Every row gives one point. A path goes straight from each point to the next, and from the last back to the first. The post is the endless flat space through its rows: a point in 2 columns, a line in 3, a plane in 4, and so on, so that a path can go around it. How many times does the path go around the post? Going back the other way cancels.
In the rows, zero is written as 128.

Post (2 x 3)
[[143 156 167]
 [134 135 102]]
Path (13 x 3)
[[103 127 148]
 [144 117 146]
 [163 132 147]
 [185 159 140]
 [145 179 159]
 [158 172 124]
 [102 176 115]
 [104 157 162]
 [132 130 134]
 [154 128 118]
 [171 153 144]
 [148 188 120]
 [115 154  93]]
Times around: 2

Post (3 x 4)
[[113 117 151 156]
 [158  85  67 104]
 [128 108 157 127]]
Path (13 x 4)
[[113  59 150 142]
 [152  84 164 156]
 [162 102 132 115]
 [134 163 142 154]
 [169 135 159 115]
 [153  93 155 113]
 [135  60 128 143]
 [115  97 107 141]
 [113 103 118 100]
 [119 153 126 128]
 [162 147 154 105]
 [137 110 151  88]
 [110  91 143 103]]
Times around: 0

Post (5 x 6)
[[131 118 124 163 149 136]
 [112 101 164  74 135  62]
 [109 154 152  91 104 151]
 [119 134 129 139  75 127]
 [130 111  73 140  92 123]]
Path (21 x 6)
[[137 165  99 170  77 137]
 [137 123 160 132 109 101]
 [145  74 174  93 100 100]
 [110 107 104 105  97 150]
 [ 79  86 112  95  89  70]
 [114 132 124 121 121 112]
 [ 71 164 174 106  91 110]
 [ 79 108 150 153 113 124]
 [124  51 104  76 110 106]
 [144 122 101 138  96 157]
 [137 134 112  97 115 111]
 [131 157  95 162 106 105]
 [ 84 148 101 122 100 101]
 [106 117 133 114 106 117]
 [116 107 139  96 113 124]
 [148 110 139  91 116 113]
 [160 135 166 101 112 127]
 [128  96 159 109  88 129]
 [112 132 129 161  69 162]
 [ 96 120 127 108 148 114]
 [119 141 112 155 111 125]]
Times around: 0

Post (8 x 9)
[[113 136 157 180 201 141 114 161 125]
 [136  95  84 183 176 101 132 111 123]
 [152 118  64 113 122 151 115 112 176]
 [161 124  89 165 189 122 139 117 122]
 [147 120 142 114 126 148 142 124  54]
 [148 116 101 116 115 166 180 162 116]
 [120 153 149  92 148 131 112 166 161]
 [122 128 140 112 169 142 164 101 186]]
Path (15 x 9)
[[138 148 110 128 173 175 166 147 105]
 [140 103  93  96 142 101 126  94 121]
 [165 140 119 120 189 138 124 116 128]
 [149 121 161 121 138 119 122 111 130]
 [146 136 116 166 141 179 158 136 184]
 [116 140  80 124 141  72 157 150 163]
 [127 114  86 124 161 127 127 107 106]
 [111 100 123  91 150 128  95 103 136]
 [100 133 118 147 188 157 140 154 133]
 [120 133 117 100 129 116 164 112 108]
 [144 156 164 125 154 157 124 125 101]
 [181 160 143 154 203 143 134 139 126]
 [161 103 145 109 142 147 144 112 136]
 [148 118  88 147 121 108 111 123 153]
 [156 162 109 182 172 157 150 136 102]]
Times around: 1

Post (10 x 11)
[[114 103 114  77 158 133 120 140  74  98  40]
 [106 118 104 137 125 123 119 138 160 155  87]
 [108  91 115  96  92  92 142  84 140 115 140]
 [127 133 167 145 142 125 159 158 118 153 169]
 [143  77 144 128 128 111 109 174  83 153 169]
 [116 150 180 118  79 110 135 108 120 162  78]
 [124 142 142 113 132 189 146 114 120 154 132]
 [108 155 120 142  82 181 190 147 147 120 157]
 [144 174 134 146  87 151 191  97 102 140 122]
 [123 124 161 164 125 164 130 114 105 124 169]]
Path (24 x 11)
[[ 68 130 155 141 130 141 145 136 149 119 112]
 [ 81 127 198  87 103 158 128 138 133 141 158]
 [127 170 145 115  91 142 134 128 111 108 128]
 [140 150 173 130  90 131 143 125 127 120  72]
 [112  85 163 125 121 142 115 102 145 123  71]
 [ 99 116 176  67  85 114 149 126 120 176  90]
 [ 74 139 110 131 122 117 128 127 117 155  93]
 [134 157 141 132  93  58 131 170  98 148 118]
 [192 138 133 145  95 112 148 123  67 101  97]
 [140  87 107 156 117 132 161 123 132 118 103]
 [126 121 149 116 122 135 171 189 161 108 113]
 [148 112 109 137  63 123 114 157 115 154 137]
 [110 119 108 153 106  99 109  82  82  87 154]
 [100 100 138 126  96 139 136 110 116 140 162]
 [145  84 134 133 119 152 141 128 107 156 148]
 [131 121 139 180  97 150 145 151  94  72 114]
 [138 141 124 139 107 152 138 131 138  95 111]
 [113  95 114 147  99  81 153 127 138  85  95]
 [128 121 159 132  73 170 153 138 164 113 148]
 [108 130 166 116 107 145 114 115 119 110 171]
 [109 140 139 129 114 139 159 118 100 102 139]
 [125 156 149  68  99 143 120 145 103 131 102]
 [186 118 163 113  99 164 161 140  97 147 156]
 [108 140 114 155 166 123 184 133 153 108  84]]
Times around: 1

Post (11 x 12)
[[182 166 156 102 136 116  83 128 154 155 105 100]
 [139 156  77 119 155 119 111 115 148 143 153 143]
 [129 106 149 138 157 154 100  85 103 155 137 141]
 [126 111 116 176  80 166 132 100 110 121 151 110]
 [133 109 117 151 118 101 116  89 110 132 127 112]
 [116 141 112 112 140 132 113  93  78  87 116 142]
 [117 152 194 108 110  94 116 149 132  97 118 126]
 [132 164 152 124  85 157 120  94 127 149 171 114]
 [133  76 164 144 108 110 174 122 148 120 150 102]
 [119 125 108  84 130 100 144 136 138 136 115 157]
 [ 96  80 110 125 150 115 145 117 129 136 124 113]]
Path (29 x 12)
[[ 95 111 160 126  87  61 110  93 115 143 131  92]
 [130 105  98 102 100  97 121 123 113 155 112 111]
 [151 119 189 131 107 108 122 112 116 147 129  95]
 [150 130 185 177 153 139 145 101 107  96 182 158]
 [125 111 150 133 123 171 159  92 130 129 155  95]
 [151 128 113 128 133 105 144 123  95 143 127 152]
 [142 106 110  76 182 107 135 131 147 144 117 104]
 [146 107 114 101 165 136 126 146 154 134 115 111]
 [120 100  69 126 108 170 158 148 108 127 127  94]
 [176 132 125 145 105  99 134 117 129 152 103  80]
 [113 106 110 115 151  98 150 108 131 101  91 126]
 [184 164 185 152  85 150  82 133 160 129 116  86]
 [129 116  86 118 135  93  69  95 120 178 103 135]
 [166 117 114 131 105  69 111 117  90 128 120 147]
 [112 141  79 119 102  95 139 146 106 139 120 128]
 [136 135 118 164  53  88 135 144 132 105  72 132]
 [108 150 128 105 101 148 100 102 139 143 101 146]
 [106 147 189  63 113  82 128 134 135 111 149 190]
 [113  88 129 114  92 101 142 122 100 121 106 147]
 [138 134 160 116 134 119 149 135 111 131 170 107]
 [154 142 129 154 138 196 114  95  78 121 110 178]
 [122 138 144 113  99  86 150  71 138 145 138 109]
 [153  95 122 128 171  57 115  74 146 113 141 133]
 [172 161 151 103 125 118  78  63  97 147 133  94]
 [171 111 160  75  73 101 159 130 156 110 131 119]
 [129  98 128 132  87 112 137  74 138 163 121  67]
 [ 98 138 107 160 133  98 123  71  96 109 108 159]
 [138  70 112 163 150 121  98  88  83 195  85 128]
 [151 120  77 129  98  72 120 127 120 152 154 112]]
Times around: 2
